Every row gives one point. A path goes straight from each point to the next, and from the last back to the first. The post is the endless flat space through its rows: a point in 2 columns, a line in 3, a plane in 4, and so on, so that a path can go around it. How many times does the path go around the post? Going back the other way cancels.
In the rows, 128 means zero.

Post (2 x 3):
[[147 117 165]
 [ 92 104  98]]
Path (10 x 3):
[[ 84 156 191]
 [ 68  56 163]
 [119  73 108]
 [154  95 108]
 [152 143  63]
 [169  83 115]
 [112  55 174]
 [ 64 102 175]
 [ 64 141 125]
 [165 155 191]]
Times around: 0

Post (7 x 8):
[[ 97 141 161 118 124 136  82 135]
 [133 169 110  60 143 182 131 146]
 [112 139 121 162 117   7 116  52]
 [ 85 134 175 110  73 154 133  82]
 [135 143  72 218  80 178 122 140]
 [114 122  81 115 107  92 123 134]
 [ 91 176 132 133 168  87 154 150]]
Path (17 x 8):
[[ 96 120 179 153 139 119 106  86]
 [118 138 103 177 121  82 170 108]
 [128 129 142  97  86  94  62 183]
 [108 157 104 161  88  58  85 105]
 [113 178  99  79 151 115  76 105]
 [ 62 119 148 127 142 187 137 153]
 [ 99 127  92 134 133  91  95 108]
 [ 75 159 146 100 128 122  75 131]
 [111 214  97 152 124  89  82 132]
 [ 96 169 120 162 122 131 108 100]
 [ 57  80 145 116 123 129 132 119]
 [115 118 122 160 124 131 126 159]
 [106 142 153  78 153 127 117 122]
 [ 61 130  99  87 100 117 127  93]
 [112 139  93  66 108  77  80 117]
 [ 94 168 111  71 110  84  98 102]
 [ 99 157 141 117 144 174  87 146]]
Times around: 1

Post (11 x 12):
[[143 154 134 133  50 104 184 198  67 103 159 133]
 [108 158 198  97 167 104 123  75 142 184 144  31]
 [102 156 166  65 105 124 122 102 195 146  76  87]
 [140 152 139 161 146  89  84 198 132 143 195 140]
 [100 160 180 165 128 151  71 217 127 104 201 101]
 [168 169  95 206  60 114 156 129  85  84  86 148]
 [117 146 204  86 123 142 117  42 133 189 116 118]
 [156 171 110  86  98 168 121 193 103 125 210  89]
 [126 157 138 126 144 166 113 208 103 152 122 125]
 [133 156 104  96 102 119 151 147  54  75 130 146]
 [120 119 191  89 180 160 147 103 173 145 155  94]]
Path (25 x 12):
[[122  99 144 130 174 149 114 140 147 119 165  48]
 [112 148 190 154  88 122  98 183 146 175  28 117]
 [146 112  71 134  96  99 185  99 105 105 148  93]
 [120 122 131 103 136 137 121 113 102 157 177 190]
 [143 150 152 152 161 181 185 127 134 116 163 138]
 [140 218 138  88 118  99 137 170 146 116 126  89]
 [134 196 167  61 134 136  95  96 133  50 154  91]
 [ 92 156 188  77 134 176 143 249 123 138 162 173]
 [132 181 186 156 190  94 132 205 173 133 169  95]
 [168 175 156 156 123 163  98 137  79 143 147 109]
 [ 92 158 209 129 123 150  70 137 162 128 112  67]
 [193 128 170 155  72 115 116 176 113 131 167 107]
 [152 195 169  84 110  81 102 119 170 113 119  93]
 [144 185 122 143 119 151 128 187 120  97 131 126]
 [212 185 121 161 100 158 121 181  97 126 184 150]
 [182 144 174 108 145 173 170 207  63 105 143 107]
 [136 153 201  96 199 127 146 168 103 104 185 135]
 [174 146 161  89 197 177 139 152 105 157 188 123]
 [167 164 162 129  76 120 131 130 133  98 107 100]
 [163 104 101 147 121 170 111 138 137  75 112 112]
 [118 145  78 122 144 155 130 182  66 156 156  60]
 [ 90 158 157 104 109 147 145 163  89 129 184  92]
 [110 177 175 134 105 144 186 186 114 128 201 111]
 [ 72 145 157  97 121  85 176 110 184 133 142  78]
 [143 116  62 132 150 149 141 128 106 102 145 119]]
Times around: 1

Post (17 x 18):
[[129 155 148 156 126 138  86  74 136 165 187 122 149 171 185 112 196  80]
 [106 115  73 108  27 136 181 107 107 170 110 152  93 127  39  51 195  90]
 [171 153 129  88 164 114 121 147 141 138 145 152  88 206 149  87 136 138]
 [166 179 114 178  93 162 156  81 179 147 166 100  70 189 150 165  86  99]
 [123 217 137 140 101 146  74 132 102 132 164 169  78  77  88 125 110 106]
 [118 172 152 114 141 141 143  59 111  29 129  59  88 153 112 103  47 107]
 [170 101  98  75 154 134  61  71  92 131 210 128 184 101  66 126  93 137]
 [127 132  94 134 171 128 119  79 167  37 190 141 125 134 205  86 149  92]
 [100 126  92 129 149 189 134 184 118  95 122 124  67  86 112 102 124  74]
 [130  92 103 155 114 170  91 112 123 144 109 175 120 141  86 127 165 169]
 [131 133 174 137 119  88 163 103 134  63 197 133 105 187  94  90 173  46]
 [110 158 118 157 132 123  88 115  24 152 184 202 197  74  64 170 111 182]
 [122  86  91 138 167  89 154 147 146 145  58 162  59  90  97 150 134 147]
 [174 129 126 144  99 158 152 134 159 131 168  71 113  72 104 128  96 178]
 [ 58 115 105 157 112 125 133 187 187  58 106 124 152  50 145 127  89  76]
 [167  73 114 160 141  31  87 115  86  95 196 133 159 159 145 101 128 112]
 [151 163 127 191 171 176 114  70 175  89 142 146 180 104 173  81 119  88]]
Path (24 x 18):
[[ 57 111 212  86  32  38 111 177 159  88 135 128 146 139 111 174 158 101]
 [ 83  91  83 203  53  82  99 204 121 121  80 104 155 115 154 175 126 116]
 [136  29  95 148 208 189  98 109 108 128 145  38 139 118  65 128 170 119]
 [ 83 103 117 172 146 156 171  68  86 143 179 144 168 151  81 106 134 146]
 [134  19  98 171 146 113 188  78 122  73 212 174  89 224 171 136 168  97]
 [146 148 105 110  40 129 173 101 102 149 181 160 203  60  87 111 121 105]
 [156  66  44 122  55 128 135 173 111 113 196  67 152 125 129  91 152  86]
 [127  97 102 131 231 178  67 173 142  33 130  90 100 127 157  82 162 164]
 [ 61 126  78 136 178 168  93  93 133 151 138 179 152 178  91 176  80 139]
 [138 202 186 127 215 178  74  77 149 168 150 116  96  84 179 121 113  92]
 [108 154 128 108 144 113  79 105 185  92 183 168 164 156 200  73  71 110]
 [108  71  29 111 146 162 132  46 116 139 115  59 100 147  84 106 128 150]
 [101 126  99 136 125 162  85 130  99  98 181 108 120 108  83 117 179 106]
 [185  71  60 101 114 105  38 124  75 124 134 128 213  39  96  50 152 113]
 [134 126 105 102 117 148 143  91 119 138 139 178 146  75  97 132 119  76]
 [ 97 131 161 107 225 131 157 116 110  98 108 116  29 145 155 132 122 114]
 [114 127 106 124 131 113  89 105 158  98 145 118 172 194 160  59 101  95]
 [152 245 136 130 149  99 105  99 164 173 192 118 148  96 105 180  78 123]
 [187 162 179 116  72 152  50  84 140 192 168 120 149  88   7 149 130  82]
 [159 128 128 149 131 156 136  83  13 146  85 166  66 101  94  62 210 115]
 [152 136 126 137  90 126  30  85  51  82 135 107 152 197 105  52 159  81]
 [ 90 108  75 158 163 108  96 116 116  96 176 118 117  92 202 123 178 149]
 [157 172 119 162  72  67 167 130 159 140 213 162  79 148 121  79 131 112]
 [122  47  73 139  99 166 157 136 106  63 162 143  97 143 205  63 147 134]]
Times around: 1

Post (17 x 18):
[[ 58 135 119 138 169 178 151 116 100 112 140 151 129 104 124 200 194 126]
 [114  79 123 103 158 100 120  86 122 107 153 153 165 130 140 152 136  93]
 [131 144 162  99 152 103  54  96 107 133 153  76 123 123 134 102 134 191]
 [148 155 107 130  99  74 118 166  87 165 118  90  98 109 138  94 114 141]
 [120 143  69 108 117 186 141 137 138 174 117 156 179 116 160 150 165  79]
 [ 92 185  47 190 122 181 168  93 147 125 100  71 102  89 164 163 164  85]
 [138 121 162 117 159 119 120 103  96  84  66 165 128 125 135 124 114  99]
 [ 47 155 129 129 176 124 158 137 102 129  97 146 144 171  57 119 141  76]
 [115 109 103 147 101 153 126 155 164 148 109 135  51 108  75 126 174 118]
 [102 168  80  75 150 155 193 109 111 152  94 152 111 146  58 173 134 100]
 [123 101 144  96 147 119  56 164 156 136 149 153 114 106 109 150 114 130]
 [135 152 120 157 152 121 152 150  96 101 105 134 123 150  94 117  68 164]
 [139 142 177 146 123 133 137  68 138  89 112 125 132  88 161 122 126  77]
 [125  98  76 124 167 161 147 119 145 163 168  98 113 120 248 155  60 140]
 [177 112 135 127 191 166  94 107  30 113 172 191 132  84 124 134 104 139]
 [ 74 129 130 166 163 169 123 121  83 161  82  97 176 130  98 170 103 138]
 [120 143 130 111 130 147 129  83 115 111 132 131  74 187  99 196 154 107]]
Path (30 x 18):
[[156  80 118  73 201 191 149  72 103  79 108 162 132 137 150 187  81  78]
 [154  51 134  91 121 146  79 112  96 192 110 114 130 145 194  82 139 129]
 [125 133 112 103 137 105 126 116  87 136 124 125  54 198 118  38  82 118]
 [114 178 102 148 166 160 119  54 152 136 156 132  94 106 108 105 126 121]
 [177 152 201 157  88 126 106  82  75  32  58 186 122 188 153 138 220 115]
 [135 119 107 161 170 149 118 133  81 179  99  93 144  54 110  96 152 101]
 [103 150 136 213 155 142 159  82 106  97 125  55 152  46 160 143  88 125]
 [ 81 151 143 161 168 179 148  97 118  46  60 160 135 165   7 183 121 129]
 [133 207  99 211 107 216 146 126 108 113 118  95  61 124 140 160 160  86]
 [191 177 148 111  62 121 169 150 135 154 108 104  78 185  89 138 114 147]
 [126 150 105 181 148 148 186 105 153 108  27 158 168 131 111 178 106  70]
 [ 91 116 109 115 142 203 189 136 106 219 140 162  98 223 161 194  75 121]
 [ 32 198 116 150 127 131 119 130 170 164  92  69 110 123 154  76 119 111]
 [119 159 102 139 112  93 196 126 125  97 129 143 125 146 161 119 159 142]
 [ 97  99 110 115 190 109 109  82 125 106  77 148 178 201 110 150 113  37]
 [110 113 140  82 190 176 137 155 116 102 109 215  89 169  72 218 165  54]
 [126 151 134  70  99 120 180 124 188  78 145 163 203 141  99 165  98  69]
 [ 83  74 147 126 159 157 102 134 125 140 104 167 160 109 117 132 119 111]
 [113 128 158 111 127 118  90 103 160  58  95 217 144 162 130 132 168  88]
 [ 82 145  57 205 173 183 154  95 183 128 169 112  82  33 170 118 168  83]
 [141 152  98 111 143 155 163 128 106 156  98 155 193 185  73 108 159  97]
 [ 80  86 124 151 110 105 122 186 149 176  65  68 185 108 100 110 122 151]
 [104 198  81 133 119 190 114 173 133 111 118 124 103 158 115 154 141 143]
 [162  71  98 104 130  88 121  85  91 136  77 156 137 137 160  65 127  84]
 [ 68 153 117 164 171 125  92 155 159  79 102 162 141 106  90 135 162 113]
 [116 164  45 124 146  86 111 105 134 176 196  95  84  31 103  96 184 147]
 [134 147 165 113 146 143  74 190  93 194 138 132  99 156 109 158  78 190]
 [184 122 102 155 158 105  69 156  57 165 175  78  40  65 112  95 132 182]
 [ 97 103 145 105 166 173 140 153 130 147  58 115 142 102 129 169  85 149]
 [ 39 101 110  85 152 136 103 160 179 126  55 163 202 183 109  89 181 103]]
Times around: 3

Post (17 x 18):
[[123  99  68 156 117 124 107 156  95 120 123  87 141  78  81  84 151 146]
 [144  67 193  77 104 164 110 128 114  76  65 161 154 139 172 216 143  95]
 [122 115 136 154 121 135 130 146 175  87 142 118 152 121 110  64 156  96]
 [136 126 110 157 132 112  93 150 115 165 152  51 104 100 143  78 153 113]
 [111  94 110 143 115 144 118 114 142 168 172  94 147 115 149  70 141 187]
 [176 157 195 108 115 102 117 164 159  53 102 109 167 174 146 172 169 126]
 [146 179 127 149 136 125 104 111 108 152 119 186 113 137 139 138  48 147]
 [127 127 144 132 162 112  57 110  72 141 229 154 144 112 114 139  82 141]
 [118 160 173  87 130 134 144 106 181 106 110 145 129  85 132 186 166 130]
 [130  83  86 128 109 116 119 158 149 102 169 106 109  78 162  73 119 149]
 [139 121 206  61 113 144 151 181 152 114  92 134 140 128  99 153 104 142]
 [121 127 100 178 190 205  37 143 120 124 181 158 105 125 142 151  74 187]
 [198 115 101 143 155 175  73 112 103 143 194 190  73 136  86 141  92 184]
 [107 104 160  37 155 140 114  88 141  64  89 112 132 160 143 167 146 120]
 [163 144 192  75 120 174 165 128  84  66 109 101 154 127 152 182 131  96]
 [ 99 161 162  72  86 154 146 161 117  86 121 162 130 167 144 156 168 119]
 [164  98  65 109 143 140 113 164 150 152 158 108 165 112 131  93 126 122]]
Path (25 x 18):
[[219 176 125 112 139  93 138 175 101 119 152  95  91 176 162 140 160 160]
 [158 127 154  96 132  69 187 176 181 176  88 132 196  83  94 130 132  69]
 [183 101 131 133 121 134 111 151 145  84 162 102  88  73 159 144 233 150]
 [187 139 150 146 115 181 113 211  43  82 133  71 186 121 249 147  92  66]
 [127  74 155  58  91 107  75 134  95 126 107 147 149  77 135 202  66 136]
 [171  72 117 163  52 165  79 122 119 126 118 144  67 206 142 172 161 184]
 [151 110  77 102 135 143 162 126 166 182  38 140 102  72 126 184 139 143]
 [112 143 171 185 129 165 146 152 150 102 143 146 181 174 145  98 213 149]
 [178 176 198 184 175 166  76 163 163  69 147 124 144 112 137 139 133 137]
 [165 115 150 108 141 150 112 160 243 103 110 185 111 114 129 116  65 118]
 [112 187 140 129 146 161  98 141 165  89 161 119 118 162 118 158 139 178]
 [119  75 104 134 130 110 121 124  59 146 152 104  81  81  84 134  94 129]
 [127 125 124 124 171 135 125  92 169  33 139 150  78 106  80 109 143 118]
 [114  76 159 106 112 161 111 103 112  86 149 156 178 144 115 115 189 163]
 [181  72 104 135  78 146  93 124  86  74 115 106 160 106 170  85 115  61]
 [ 86  96 121  68  78 109 106 119  52  98 170  90 141 132 160 102  70 115]
 [129 145 122 124 151 130  93 158  34 110 172  44 122 167 119 144  71 175]
 [121 189 120  52 162  85 159  96 153 111 147 136  97 144  89 111 133 134]
 [103  87 146  93 209 161 132 158 130 144  46  80 133  53  95 110 119 122]
 [ 69  55 160 156  92 137  97  84  92 122 144 136 144  54 131  83  99 164]
 [133 128  95 139  55 176 133 178 137 105 172 172  94 113 148 102 119 204]
 [ 90 131 102 173 168 181  76  95  79 127  97  69  98  75  81 178 162 169]
 [120 172 194 187  63 182 107 147 139  89 153 149  98 123 214 196 153 116]
 [128 128 238  90  78 160 148 148 148 147  59 128 157 102 195 182  95 156]
 [138  95  86 103 161 103  98  71 141 118 177 139 134  88  89  98 151 165]]
Times around: 3
